Each point is reached from the start by the listed moves, each made 0, 1 or 2 times, or once backwards (-1), plus a little noise. Is the number of moves made odd or even? Then give how often each move was made.
In the rows, zero is written as 128.

Moves:
(1): [179 123 113]
(2): [135 177 122]
Start: [103 120 143]
Points:
[145  66 133] -> even (1, -1)
[217 210 102] -> even (2, 2)
[163 164 122] -> even (1, 1)
[210 158 109] -> odd (2, 1)

Moves:
(1): [150 131 129 137 132 129 129 122 126 128 122]
(2): [122 148 126 137 131 123 132 127 129 125 130]
(3): [116 126 162 128 128 133 128 121 127 134 115]
(4): [122 122 130 150 132 125 126 132 129 129 129]
(5): [131 126 130 126 158 123 132 136 122 124 131]
(6): [128 131 126 129 129 148 133 127 136 123 132]
(7): [123 122 120 135 123 125 157 133 129 130 121]
(8): [139 131 130 126 124 124 123 158 122 127 123]
(9): [132 125 131 128 133 123 125 123 154 130 118]
Start: [128 118 134 121 164 122 123 132 134 116 134]
Points:
[115 120 202 190 174 109 147 151 154 129  83] -> odd (1, 1, 2, 2, 0, 0, 1, 1, 1)
[196 127 169 122 199 145 154 166 178 109  81] -> even (2, 0, 1, -1, 1, 2, 1, 2, 2)
[118 137 172 154 177 112 100  95 105 122 136] -> even (1, 1, 1, 1, 0, -1, -1, -1, -1)
[167 121 105 172 161 111 112 205  98 108 143] -> odd (1, 0, -1, 2, 0, 0, 0, 2, -1)
[142 137 162 214 249 129 201 130 190 107  93] -> odd (2, 2, 1, 2, 2, 2, 2, 0, 2)
[107 129 157 157 156 118 153 167 102 119 121] -> even (0, 1, 1, 1, 0, 0, 1, 1, -1)
